Every row gives one point. The window is the flat piece filled in between its corners: a triangle in 3 columns, a solid with four corners in 4, and so on. A path goes straight from each point to the next, and from the last back to the first. List the points from which the path goes on through the window.
(in the rows, 128 means zero)

Window (3 x 3):
[[ 92 104  92]
 [169 122 111]
 [157 144 151]]
Path:
(1): [155 128 155]
(2): [206 115 137]
(3): [186 151 126]
(4): [169 160 119]
(5): [178 124 165]
(6): [149 124 153]
(7): [159 159 134]
(8): [164 149 111]
(9): [167 101 112]
(10): [181  86 131]
(11): [141 144  96]
(12): [152 148 134]
Through the window after points: 6, 8, 10, 12

Window, 4 rows:
[[123  99  90 158]
 [124 156  78 151]
 [ 88 168 160 113]
 [175 111  90 113]]
Path:
(1): [102 122 115 100]
(2): [133 131 144 146]
(3): [149 144 117 141]
(4): [126 107  94 107]
(5): [ 86 164 131 108]
(6): [113 146 153 135]
(7): [180 132  96 168]
(8): [108 121  82 118]
(9): [142  93  29 141]
(10): [188 118 114 154]
(11): [182 117 118 163]
(12): [128 105  80 125]
Through the window after points: 3, 5, 7, 11

Window (6 x 6):
[[110 148  63  94 141 109]
 [198 161 133 180  94 133]
 [162 174 140 160 142 158]
 [138  59  69 111 157 135]
 [144 108 102 165  96 153]
 [119 167 127  96 109 100]]
Path:
(1): [131 104  89 143 127 112]
(2): [ 96 106  85 141 153 115]
(3): [155  80  78  83 140 152]
(4): [159 135 106  81 105 137]
(5): [130 137 108 138 112  95]
(6): [136 111 134 170 133 122]
(7): [189 155 105 145 101 169]
(8): [143 136  83  78 124 139]
(9): [110 136 114 125 138 114]
(10): [156 147 147 198 118 101]
(11): [191 152  98 122 100 166]
(12): [120 148  93  79  91 153]
(13): [119 115  83 156 165  89]
(14): [111 126  99 124 139 120]
(15): [139 119  95  99 129 154]
(16): [173  98  85  82  93 157]
Through the window after points: 10

Window:
[[111 116 159 113 129 148]
 [150 132  80 157 113  97]
 [172 108 118 108 223 155]
 [ 75 101  99 165 171 138]
 [153 134  98  79 111 112]
 [129 167  98 127 106  78]]
Path:
(1): [175 105 104  88 140  88]
(2): [128  73 122 126 179 107]
(3): [121 137 121 139 177 164]
(4): [127 145  96 119 152 176]
(5): [140  62 123 116 158 104]
(6): [129 130 128 111 120  78]
(7): [152 156 111 106 110 130]
(8): [157 176 109 131 143 161]
Through the window after points: none

Window:
[[127  61 118 179 142 142 186 104]
 [138 113 158  97 194 145 120 107]
 [116  75 131 157 102 133 115 123]
 [116 170  53  92 140 103 137 105]
 [122 144 109 162 124 141 137 111]
 [ 94 153 113 142 123  89 116 162]
 [198 121 137 127 220 144  69 205]
 [138 121 144 118 113 127 143 140]]
Path:
(1): [166  77 132 153 159 127 132 105]
(2): [189 140 124 150 136  92 136 112]
(3): [ 67 115 110  89 121 156 141 149]
(4): [ 95 112 105 130 125 148 154 107]
(5): [123 129 111 152 118 106 149 108]
(6): [204 116 145 129 170  94 107 155]
(7): [113 104 111 147 183 184 103 175]
(8): [113 120 122 136 152 147 138 147]
Through the window after points: 2, 6, 8

Window:
[[101 137 148 100 164 116 113 113  75]
 [ 82  58 140 149 107 140 139 141 126]
 [145 155 171 122 163 117 122  89 164]
 [208 162  74  86 100 125 146 122 122]
 [138 162 108 104  69 147  69 139 102]
 [132 117 105 149 139 174 108 171 188]
 [105 101 158 111  74 148 153 214 142]
 [ 86 162 129 133  81 121 174 102 121]
 [120 113 143 181 114  97 203 126  94]]
Path:
(1): [151 129 148 112 116 172 161 114 112]
(2): [119 126 117 135 129 104 113 118 130]
(3): [ 98 146  94 141  79  85 167 139 141]
(4): [107 136 174 115 108 164 149 123 109]
(5): [130 166 171 130 122 190 157 113 125]
(6): [ 81 132 100 125  91  47 145 109 129]
(7): [136 131  99 145 131  96 122 147 160]
(8): [140 130 169 113  86 201 144 112 129]
(9): [124 137 151 126 103 160 130 124 120]
(10): [113 150  67 128  95 100 115 148 150]
(11): [135 145 125 138 109  81  98 164 157]
(12): [115 134 142 101 107 185 142 100  65]
(13): [165 136 160 140 134 202 153 150 134]
(14): [ 89 107 124 121  89 114 133 182 147]
(15): [ 97 129 120 141 123  74 147 135 127]
(16): [152 118 159 123 122 200 193 123 141]
Through the window after points: 3, 5, 9, 11, 13

Window:
[[170  84 134 132  89 103 128 160 179 147 127]
 [116 146 149 194 159 127 125 112 131 131 147]
 [122 159 144 138 190  99 101 108  99 149 153]
 [ 88  82 138  69 175 193 106 140 124 135  82]
 [102  88  90 154 168 128 142  77 107 131 156]
 [134 114 104 150  76 161  75 129 119 166 140]
 [123  93 145 109 168 167 114 112  70 115 117]
 [ 91 143 130 165 143 100 174  27 120 138 155]
 [152 203 106  97 168 125 185 103 144 121 135]
 [178  90 116 150 145  55  88  77 177  70 166]
 [117 136  80 149  98 105 112 115 103 123 118]]
Path:
(1): [155 114 145 107 176 151 111  94 125 172  86]
(2): [101 122 124 113 158 139 119 126 118 116 137]
(3): [118 134 124 134 104  88 138 118 105  92 197]
(4): [147 132 107 177 163 113 119  82 144 150 122]
(5): [152 148 118 146 177 144 151  92  76 139  66]
(6): [105 111 125 111 129 128 118 110 131 114 172]
(7): [106 142 119 132 129 128 144  96 127 118 160]
(8): [155 115 115 167 153 118 107  85 116 168 106]
Through the window after points: 1, 5, 7

Window:
[[123  38 134  95 123 128 150 149 175 137 154]
 [169 136 122 147 160 103  96 147 103 116  92]
 [116 154  77 147 122 134  84 140 119 167 159]
 [ 91  60 154 131 104 154 131 160 151  85 150]
 [187 156  94 149 110 146 116 142 131 177 120]
 [113 104 156 144 117 121  95 157  72 156  99]
 [145 160 121  89 185 154 159 113  91 118 108]
 [145 136  81  96 161 144 132 156  66 117 103]
 [153 132 164 116 151 121  87 214  98 143 134]
 [166 104 170  76 129 140  85 124  84  63 190]
 [120 127  83 110 130 115 210 134 128 137 129]]
Path:
(1): [136 143 148  96 126 116 107 162 112 149 119]
(2): [164 114 134 147 163 145 102 202  99 127 147]
(3): [161  48 167 143 185 161 114 147 101 156 146]
(4): [114 158 101 103  86 118 119 158 115 125 126]
(5): [145 162 117  87 105 123 153 177 139 114 107]
(6): [118  80 117 173 167 131 102 130  77 165 118]
(7): [218 130 103 180 123 149 148 154  94 126 151]
(8): [139 140 115 110 136 128 102 148 119 150 108]
(9): [134 137 138  82  86 122 121 147 162 116 107]
(10): [133  99 126 134 149 137 123 132  83 128 137]
(11): [112 146 140 144 165 159 145 136  90 177 232]
(12): [143 111  82 109 112 115  88 160 127 119  74]
(13): [131 133 111  80 118 122  80 151 113 152  78]
(14): [154 122 114 142 156 139 143 150  83 117 136]
(15): [164 109 144 104 157 144 113 138 100 103 164]
(16): [103 149 149  62  85 126 109 121  82  78 111]
Through the window after points: 1, 7, 11, 13, 15

Window (12 x 12):
[[114 123 126 158 114 160  90 131  86  70 108  91]
 [ 65 192 120 160 127 148 125 136 119 166 170 121]
 [151 135  89  70 162  87 112 120 201 130 133 123]
 [165 147 113 118 118 113 175 181 171 162 150 123]
 [204 169 145 102 132  35  93  81 207 112 174 119]
 [138 112 138  85 123 173 147 154  98 145 150 136]
 [ 85 162 125 211  62 159 142  80 122 134 138 181]
 [ 72 108 184 112 152 153 126 149 144  99 156  92]
 [ 93 137 165  92 144 140 137 190 137 188  87 124]
 [136  75 118 111 139 110 125 147 130 173 131 117]
 [101 132 129 102 133 100 142 217 123 163 123 169]
 [129 154 112 126 166  82 178 142 130 175 108 161]]
Path:
(1): [119 132 127 114 153 131 129 174 136 150 133 149]
(2): [159 110 144 157 174 146 146 161 179 143 141 148]
(3): [117 134 116  89 104 103 142 154 129 156 141 105]
(4): [124 134 141 102  43  87 154 124 138 152 153  99]
(5): [124 128 122 143 157 167 132 146 123 144 131 161]
(6): [167 139 117 160 175 126  99 130 161 149 121 149]
(7): [105 134 108  85  87 104 151 146 119 140 133 121]
(8): [111 102 113  96 118 105 137 144 129 156 132 123]
(9): [166 124 156 160 183 136 117 184 147 170 136 140]
(10): [156 121 128 152 171 135 113 131 185 160 146 167]
(11): [ 85 169 102  74 111  97 137 146 120 128 132  94]
(12): [105 135 132  88  96  81 148 170 133 147 132 138]
Through the window after points: 2, 4, 8, 10, 12
